Each row of a before or after table is a point. The points were changed in one or more steps. Then noise was added and the rows were shuffled. The steps act on columns, c1 being the first. Name the steps. A step turns or swaps two columns, mirrors them in a line or flattens them onto one, adds a multiple of one to another, or multiplies or shifts one. Angles are multiples of 10 degrees, from the lower column toward the higher: turns from -170 to 170, lines from 10 to 170 but not 90. Use the fewest steps. Two steps may share a column if one is a turn and the other turns, adds or multiplies; they go together, in the order done. Otherwise the lowest column goes first.

Before (14 x 2):
[[ 15  22]
 [ 15  20]
 [ 33  -9]
 [-37   8]
 [-10 -95]
 [-75 -60]
 [-17  66]
 [  5  15]
 [-14   7]
 [ 29  23]
 [  5  25]
 [ 28   3]
 [-73  58]
 [-46 -12]]
After (14 x 2):
[[-73 -25]
 [  0  10]
 [ 33  -9]
 [-14   3]
 [ 29   7]
 [-36   5]
 [-17  23]
 [-45  -2]
 [-13 -37]
 [-73  29]
 [ 16  11]
 [  6   3]
 [ 14   6]
 [ 27   2]]
Steps: multiply c2 by 0.4

Before, 12 rows:
[[-30  18 -27]
 [ 44  21  25]
 [ 29   0  -9]
 [-28   2 -13]
 [-29 -35 -17]
 [  3  76 -46]
 [  3  51  -5]
 [-49  95 -32]
 [ -4  12  21]
 [ -7  71  43]
 [-31  -5  18]
 [ -8 -27 -14]]
After:
[[ 35  80  20]
 [  6  46   2]
 [  3   3  28]
 [ 13  15  43]
 [  9 -25  16]
 [-21   5  -6]
 [ 21  -1 -26]
 [  5 -33  36]
 [ -1  91  59]
 [-25  -8  12]
 [ -3  18 -46]
 [-39  74 -11]]
Steps: mirror c1 and c3 in the line at 150 degrees

Before, 14 rows:
[[  2 -51 -11  30  35  38]
 [-43 -27  26 -31  -5  24]
 [-25  -3   3 -23   2  62]
 [  1 -50 -13  36  35   2]
 [ -4   1  44 -44 -14  30]
 [-20 -12  29  30  17  22]
 [ 10 -26 -30  23  29 -25]
 [ 53  19 -45  12 -49 -20]
 [ -4 -47 -24  -1  30 -21]
 [ 43 -26 -41  14 -52 -10]
 [ 85   4 -42   1 -21  -6]
 [ 13 -41   0   8   4   6]
 [ 79   7 -24 -24 -59 -26]
 [-14  -4  -5 -18   4  16]]
After:
[[-42 -25  42  70 -34   8]
 [-24 -46  12 -32  56   7]
 [ 11 -43  31 -18  48 -11]
 [ 33   6 -24  -9   3  57]
 [-18 -21  31  79 -95 -16]
 [-21 -28  36 -10  45 -13]
 [ -5 -43  -2  -6   7   7]
 [ 52 -11 -33 -27  -7  12]
 [ 22   1  -1  -4   6  17]
 [-18 -49  -2 -29  57  39]
 [-28 -39  42  21 -83   5]
 [-14  -4 -34 -36  27  11]
 [ 40   2 -52  19 -23  13]
 [-41   1  49  43 -79  -4]]
Steps: turn c1 and c2 by -20 degrees; turn c1 and c4 by 120 degrees; mirror c3 and c6 in the line at 100 degrees; multiply c5 by 1.6

Before, 9 rows:
[[-12 -24   1  16   9   4  -1   0]
 [ -5  -6  19   3  13  10  -3  -9]
 [-17   9 -13 -22 -23 -16 -15  10]
 [ -7  16   4 -10 -23 -22   1  25]
 [ -7 -17  -1   0  12   1  18 -13]
 [ -2 -19   5   8   4 -17  -3 -20]
 [  0  -6 -15   6  21 -13  -5  -7]
 [-32  12   7 -19 -11 -27  -4  20]
 [-14  -1   2  21   6   2   6 -19]]
After (9 x 8):
[[-52  20  18  -4 -20  -8   3  -5]
 [-22   4 -16   3   9  -6  -1  -3]
 [  3   6  -5  16  20 -13  -4  -8]
 [ -6  -2 -22   1   5 -23  -1 -11]
 [-43 -17  -7  12   4  -6   0  -4]
 [-22  -1  16 -10 -21  -6   3  -3]
 [-37  -5 -29   9   8   4  -1   3]
 [-94   5  14 -18 -11 -12   0  -6]
 [-16 -12 -12 -12  12   3  -2   0]]
Steps: multiply c1 by 3; turn c3 and c4 by -50 degrees; turn c2 and c3 by 110 degrees; flatten c5 and c7 onto the line at 170 degrees; flatten c6 and c8 onto the line at 30 degrees

Before, 9 rows:
[[-37 -22  22 -28  10  36   3  -6 -30  -5  -6]
 [-10 -16  45 -17  -7   2   1 -24  16 -10 -27]
 [-53 -33  18 -19  33  12  14   1   6 -23 -34]
 [  0  21 -19 -11   5 -22 -11   7  18 -16  17]
 [  8  21 -18   3   4  28 -29   0  13 -51  30]
 [-21   4   1  -1   9  53  32 -21 -25  -6 -34]
 [  3  13 -18  -7  -6 -16  -6  -4 -10 -59  -5]
 [-11  25 -26  44   7  -8 -17 -15 -22 -51  18]
 [ 49 -36 -51  14  -6  45  13  21 -23  27 -41]]
After:
[[ 13  21 -19  -7   8 -18  33   2  19 -14   8]
 [-42   5   0  -6   5  51 -59  -8 -27  75   3]
 [ -2  13 -19  -2  -1 -17  56   0 -10  25  -3]
 [-31 -16  46  -5   5   4   6 -10  17   7  -5]
 [-14 -35 -54  10 -10  48 -45   9 -24  13 -65]
 [-23 -24  22 -21  20  34  -2  -1 -30   9  27]
 [ 31  22 -18   1   2  28  95  -1  12 -32   8]
 [-54 -35  15 -29  24  12 -10   3   4  50  28]
 [ 12  23 -26  23 -21  -6  72  -3 -24  -7  18]]
Steps: turn c1 and c11 by -60 degrees; flatten c4 and c5 onto the line at 140 degrees; multiply c7 by 3; turn c7 and c10 by 130 degrees; multiply c8 by 0.4

Before:
[[  5  13  11   2  -8 -22 -24 -20  30   7  11 -21]
 [ 42 -16  21   0  -4 -63  30 -33  -3 -58  -4 -13]
 [-26 -20  18 -20  18  -7 -25 -24  32 -13   8 -59]
 [-24  16  59  52  22  17  12 -29  40 -39  47 -25]
 [ 20  24 -31 -35 -41 -14  48  30  28  -4  30   3]
 [-27 -12 -12  33  -5  38 -26 -55 -53  11   0  -6]
 [-31   6 -30   9   1 -21 -14   6  -1 -53 -38   3]
 [ 11  -7  15  23  30  84  -1  -2  -8  17  23  34]
 [  1   8  26 -41 -12  12  34 -12  64 -20  31  35]
 [-34 -24 -32  53   0  15  18  31  36  40  -7 -13]]
After, 10 rows:
[[ -25    8  -26  -22   -4   22    5   15   20  -49  -53  -73]
 [ -28  -19  -11   29  -30  -34   23  -14  -50  -15   -5   -7]
 [  39   48   11    0   65   18  -37 -100   -1  -68  -19  -16]
 [   9  -19  -11   24  -89   -7   -9  -20  -14   -6   50   29]
 [ -23   43  -28   52  -29   28  -56    6   29    0    8  -59]
 [ -32   50   10   11   21    6   33   50    3  -28  -27   29]
 [   1   -2  -26    6   23   13    5  -29   22   28  -16  -28]
 [ -36  -45   33   56  -19    5   12   80   34  -17  -23  -11]
 [   4   24   10  -37  -19    4  -39  -15   62    0   65   23]
 [  21   12   56  -37   24  -22   -8    3   39   43   26  -15]]
Steps: add -1.5 times c1 to c8; turn c2 and c10 by 70 degrees; multiply c10 by 2; turn c3 and c7 by -130 degrees; turn c5 and c9 by -20 degrees; turn c5 and c6 by 110 degrees; multiply c12 by 1.6; turn c11 and c12 by -40 degrees

Before (10 x 18):
[[-40  62 -19  -2  40  33  10  25   9  11 -15  -1 -34  42 -29  28 -10  26]
 [  7  45  -4  50  63   7  30   1 -10 -13   3  23  25 -14   7 -41   4 -15]
 [ 19  47  37  17  43  12  21 -18  -5 -28 -18   7  18   7  48 -30 -11 -19]
 [-47  55  -6  39  55  13 -19  23  13   5  20  -9 -15  35   1  37 -26  34]
 [-28  21 -16  -2  -9 -18  12 -41 -29  34   3 -13  -2  18   8   0  46  28]
 [-17   4  -5 -28  -5 -16  60 -18 -42  29  22  -2 -15  53  34  36  33  28]
 [ 11  15   9  21  29 -34  -7  24  23 -22 -41  -4  43  16  -1  -6  18  -9]
 [ 23  15  -5  19  19 -15 -15  40  15   4 -21 -47  24   2  -6 -36  27 -20]
 [  9  47  -9  27  26   8   3   2 -27 -15 -22  -1  12 -42  28  -2 -14 -16]
 [  7  13   2  26  34   0  -4  15  10 -43 -12 -14   7 -16   1 -26  18  10]]
After:
[[  2  27 -25 -27  27   3   3  -5 -25 -19  33 -31   1 -47  31   1 -17 -18]
 [ 10  12   9 -34  31 -32 -12  -8  18 -22  96 -13  -3  16  -1  24  14  -5]
 [ 22 -16   8 -30  13 -12 -11 -34  11   4  37 -43   3   9  -5  39  27 -19]
 [-17  -2  -6  36  -2 -17  59  33 -40  24 -30  -1   0  50  25 -13  36  26]
 [  9  39 -28 -50  64   8  27 -37 -11 -11 -61  -8  -4 -18  10   4   6 -16]
 [  4  -1   0 -29  36  -4  -9 -27  10 -40   6 -23  -1 -13  -1  17  14  12]
 [-47  27 -24 -31  55  11 -15  38  14   5 -94 -42   1  35   3  21 -30  34]
 [-30  -1 -18   4  -1 -16  13  -2 -26  37  -7 -25  -3  19  10 -34  41  27]
 [-35  33 -40  -4  39  32   7  29   8   6  48 -45   1  38 -31  22 -12  30]
 [ 19  60  10 -27  48  15  22 -28  -4 -30  33 -27  -1   4  46 -19 -15 -18]]
Steps: turn c2 and c12 by -40 degrees; turn c2 and c3 by -30 degrees; turn c4 and c11 by -160 degrees; multiply c11 by 3; swap c8 and c16; multiply c13 by 0

Before (8 x 20):
[[ 37 -32   1  13  -4  -5  28 -17   7 -20  21 -68  -7  21 -11  47 -20 -31
   31 -17]
 [-26  -5  41   3  -5  -9   0  24  -4  15 -19  14 -16 -17   2 -17  16  30
   -7   5]
 [ 18   3  -4 -22 -29 -11  26  -6   0 -16  10 -36  15  37 -25  38  -3 -16
   33  12]
 [ 33  -2   6   6  -1 -12  30  -6   2  13  16 -40   6  42 -39   9  11 -25
   22  -6]
 [ -2  28   0 -25   2 -25  23 -33  22 -18 -24  -3   9  -5 -30 -43  12  20
  -15  18]
 [ -2   3  22   8   3 -28 -21  -1 -25  17  -9  17  -1 -15  26  -4  27   5
  -12   9]
 [-19   8   7  10   5  -1  -1 -11   7  38 -27  18  16 -26  11 -12  16  36
    3   6]
 [-22  24  38   8   1  -1 -10 -12  -9  22 -20  26 -12 -40  -2 -10   6  -4
   10  -2]]
After:
[[-18   7   7 -95   5  -2   0   4  15  64 -15  13  15  40  10 -18  18  36
  -12   3]
 [ 17   4  -3  28 -28 -27   8  32  -6 -43   5 -27  15 -66 -26   8  -2 -16
   -6  13]
 [ 31  -1   5 -32  -2 -31  10  22  -7  24   3 -27   7 -58 -39  37  10 -26
   -8  -6]
 [-27  -5  41 -39  -8  -7  -8  -7   4  26  -6  11 -19  32   0  -6  16  31
   24   4]
 [ 36 -31   2  59  -5 -24  14  30  -4 -19   8 -47  -6 -58 -11 -15 -20 -31
  -17 -16]
 [-20  26  37 -54   3   8  -6  11   4  39  -5  18 -13  54   0 -33   8  -3
  -11  -1]
 [ -3  -1  21 -43   1  -2 -35 -13 -10  31  10  13  -1  22  27 -13  26   6
   -1   9]
 [ -2  28   2  34   5 -33  -5 -16  25 -50 -21  -2   8  31 -31  29  15  20
  -35  21]]
Steps: multiply c10 by 3; turn c4 and c10 by 60 degrees; turn c6 and c7 by 50 degrees; swap c8 and c19; flatten c9 and c11 onto the line at 140 degrees; multiply c12 by 0.7; multiply c14 by 1.6; turn c14 and c16 by 140 degrees

Before:
[[ -6  10  34  42 -17  22  -1 -15  33 -15 -20  17 -12  -7  -4  11   7  -9
  -22   7 -45   9  -1  38  13  -6 -11  26  -6 -12   4 -26]
 [ -6  -7  38  37  23  61  25  33  22  -6 -12  -4  10  -6  35  -7  17 -18
   -5   2 -33  21   2   7   6  20 -16  35  27  -5   7 -45]
 [-18   6 -12   3 -34 -16  15 -17 -17   3  44  12  19  10 -85  51  -1  -5
   19  31  36 -13 -64 -21 -35 -17  18  29 -19  26  11   3]
 [ 21  14  19  27   2  25  12  11  28 -30  15  -8  -5   4  44   3  17  -7
  -17   0 -39 -29 -43  19   3  37  -1  11  28   6  10 -34]
 [ 15  44  11 -30 -27 -39   0   8 -33 -40  -3 -45 -15   3 -27 -95  14  25
   20  17 -19   6  23  -7 -19  14 -29 -18   8  26 -11 -14]
 [ -1   3  11  28  -7  40  21 -11  45 -10  -2  -9  30  -4   4  -8   0 -17
  -26  -3 -14 -14 -10  27 -13   8 -30   1  22  12   6 -42]
 [-43  26  -4   0 -27  -9   4   7 -15 -18  27  -4  45   3 -62  19   4   5
   64   3  39 -21 -30 -31 -32  -4  46  -9 -16 -24  41  -1]
 [ -4  27   3 -31   3 -41 -25  10 -19 -39   9 -49 -13   5  13 -71  60 -12
    5  15 -26  -1  45  -3  -4   8 -10  -8   1  27 -17  -4]]
After (8 x 32):
[[-19   5   9   3 -34 -18  14 -14 -19   4  44 -16  16  10 -85  51   0  10
    1  31 -40   5 -64 -19 -35 -42  17  29 -19 -28  14   4]
 [ -4   2  -9  28  -8  42  23  -9  42  -9  -3  12  28  -3   4  -8   2 -30
   16  -2  24   9  -9  26 -12  20 -31   0  18 -15   7 -42]
 [ 23  14 -14  29   0  25  13  12  28 -31  15  13  -6   3  44   3  17 -21
   -3  -1  43  26 -45  17   3  92   1   9  28 -16  11 -34]
 [ -6  29  14 -31   7 -39 -25  10 -19 -42  10  49 -14   5  13 -72  59 -60
  -14  15  20 -10  46  -2  -7  22 -10  -8   3 -24 -18  -4]
 [-44  25   5   2 -29 -10   4   9 -15 -19  26   2  48   1 -60  19   4   2
  -35   1 -66  26 -30 -33 -32 -10  47 -10 -16  14  43  -1]
 [ -5   7 -36  40 -18  22  -1 -15  35 -15 -19  -7 -12  -7  -6  12   6  -1
   -4   2  50  -4  -4  38  12 -16 -11  28  -6  15   3 -24]
 [ -8  -6 -34  39  25  59  26  36  23  -5  -9  17  10  -6  38  -7  17 -34
  -10   1  32 -17   3   7   9  49 -16  35  28  13   6 -43]
 [ 15  44   3 -30 -26 -40   2   9 -35 -39  -3  43 -15   3 -27 -96  15 -24
  -28  15   6 -14  23  -3 -19  34 -31 -16   8 -21 -13 -18]]
Steps: turn c3 and c12 by 160 degrees; add -1 times c12 to c18; turn c19 and c21 by -150 degrees; turn c22 and c30 by 160 degrees; multiply c26 by 2.5

Before (8 x 48):
[[ -6 -53  -9 -11  25 -74   9  -2  28  22   7  16 -11 -10  32  -8 -18 -30
   18  13 -16 -25  11  38   5 -49  -8 -41  15 -21  -7 -31 -10  30  20  30
    9  18  20  -4 -10   5  14 -26  69  21  -5 -15]
 [-44  -9  -3 -27   1  -4  18 -28   0  47  17   5 -28 -38   9  18  30  -9
    3   7 -18  71  -3  -1 -12 -22   3  13   4 -16  39   2 -17 -32  53 -11
   15   4  -8  24   1 -53  -1 -33 -16  16  36  -8]
 [-24  63 -15  -8 -31   8  31  10 -19 -19   5 -10   1   1  21  37  29  -7
  -35  16  -7 -16 -36  28  -5  24 -38  28  30  42  -4 -53 -76 -25   5  22
   19 -22 -31  32  51 -43 -33  31  -4  16 -25 -33]
 [-25  -9 -22  28 -15 -31 -35 -38  33  46  41  31 -24   0  13   8  49   0
  -38  13 -17  42  -2  15  16  54  29 -18  14  -5  10  -1  17  23   7   8
   23 -10 -11  -6  -2   8 -19  18  -2  -9  22  -8]
 [-17   9  13  35 -22 -34  24  27 -11  21  15  -1  54  25  -2  -6 -18 -27
    3   5 -36 -31  -4  23  78  14 -49 -14  12  11 -29   6 -73 -26  17 -30
  -15 -13  32 -19  36  -8  17 -23 -43 -78   8 -23]
 [-21 -38   1  23  30  -1  38  16  14  23  42   3   5   6 -15  -1 -53 -16
   24  -9  27  38 -33  10   5 -15   8  -2  29   2  20  36  23 -11   6 -30
   27 -26  53 -13  25   0 -37  12 -23 -12  17 -17]
 [ 18   9 -19 -18  31  -3 -34 -41 -30 -15  85  40  52 -35  -5  38  13  -8
  -95  -8 -57  23  25  20   3   1 -38 -39  -5 -45   4  -7 -15 -26  59   7
  -30  25 -23 -23 -58 -16  -4 -13   1   9 -22  17]
 [ 20 -28 -11 -56 -32 -42  -2   9 -20 -14  21 -12 -16 -48  13 -38 -36 -14
  -44 -15 -55  10  11 -11  28 -16  -7 -35 -31 -31  58 -21  13 -13   4 -27
   -8  11  49  10   6  -1 -30  -9 -10   5  42 -10]]
After:
[[-20  11  12  38 -16 -35  26 -11 -18  20  15  -3  53  24   0  -3 -16 -28
    4  23 -35 -28  28  22  77  16 -50 -15   9  11 -31   7 -68 -21  14 -27
   11 -15  31 -15  31  -4  17 -23  48 -80   8  11]
 [ 16  14 -23 -19  23  -5 -30  50 -31 -14  83  38  54 -34  -5  42  12  -5
  -98  -3 -59  23 -17  25  -2   5 -36 -39  -5 -45  -1  -8 -22 -27  62  18
   11  26 -27 -22 -58 -17  -8 -16  14  12 -24 -10]
 [ -3 -54 -16 -15  19 -78  11 -17  29  21   3  15 -11 -10  29  -5 -16 -32
   18 -31 -16 -32  -7  35   4 -41  -9 -40  17 -24  -6 -32 -11  31  19  -7
   22  18  20  -2 -12   1  16 -28 -54  21  -5   2]
 [-14 -40   0  23  26  -2  40  -9  12  26  39   1   7   7 -17   1 -54 -16
   26  26  30  40  23   9   5 -16   4  -1  30   2  19  35  35  -8   4 -14
    7 -19  55 -15  25   3 -36   9  30 -12  18  21]
 [ 19 -25  -7 -56 -21 -38  -3   1 -22 -14  19 -12 -13 -45  11 -40 -37 -12
  -49  29 -53   8 -13 -15  31 -22  -6 -35 -33 -34  56 -24  10 -17   4  -2
   35  16  50  15  10  -1 -33 -11  30   7  38  16]
 [-28  61 -19  -7 -21  10  32 -19 -19 -23   4  -9   0   0  20  32  31  -5
  -35 -31  -6 -15  58  25  -5  23 -38  30  33  48   0 -51 -56 -25   6 -29
   23 -25 -31  35  44 -42 -36  32 -22  18 -25  21]
 [-46  -7   1 -22   7  -9  17  36   0  46  20   8 -26 -39   7  15  31 -11
    1   4 -19  69   8   2  -9 -25   5  13   5 -10  37   3 -11 -34  57 -12
   26   4  -7  21   1 -55  -1 -32  16  14  33   2]
 [-24  -7 -21  28 -16 -28 -30  39  37  48  41  32 -26   1  15   8  50   1
  -37 -15 -20  42  -3  14  12  57  28 -21  12  -2  11   1  12  25   9  -4
   34 -11 -11  -2  -2   8 -21  19  -7 -10  26   0]]
Steps: multiply c5 by 0.7; add 0.7 times c30 to c45; turn c8 and c45 by 160 degrees; turn c20 and c48 by -140 degrees; turn c20 and c36 by 70 degrees; add -0.7 times c21 to c37; mirror c23 and c33 in the line at 100 degrees
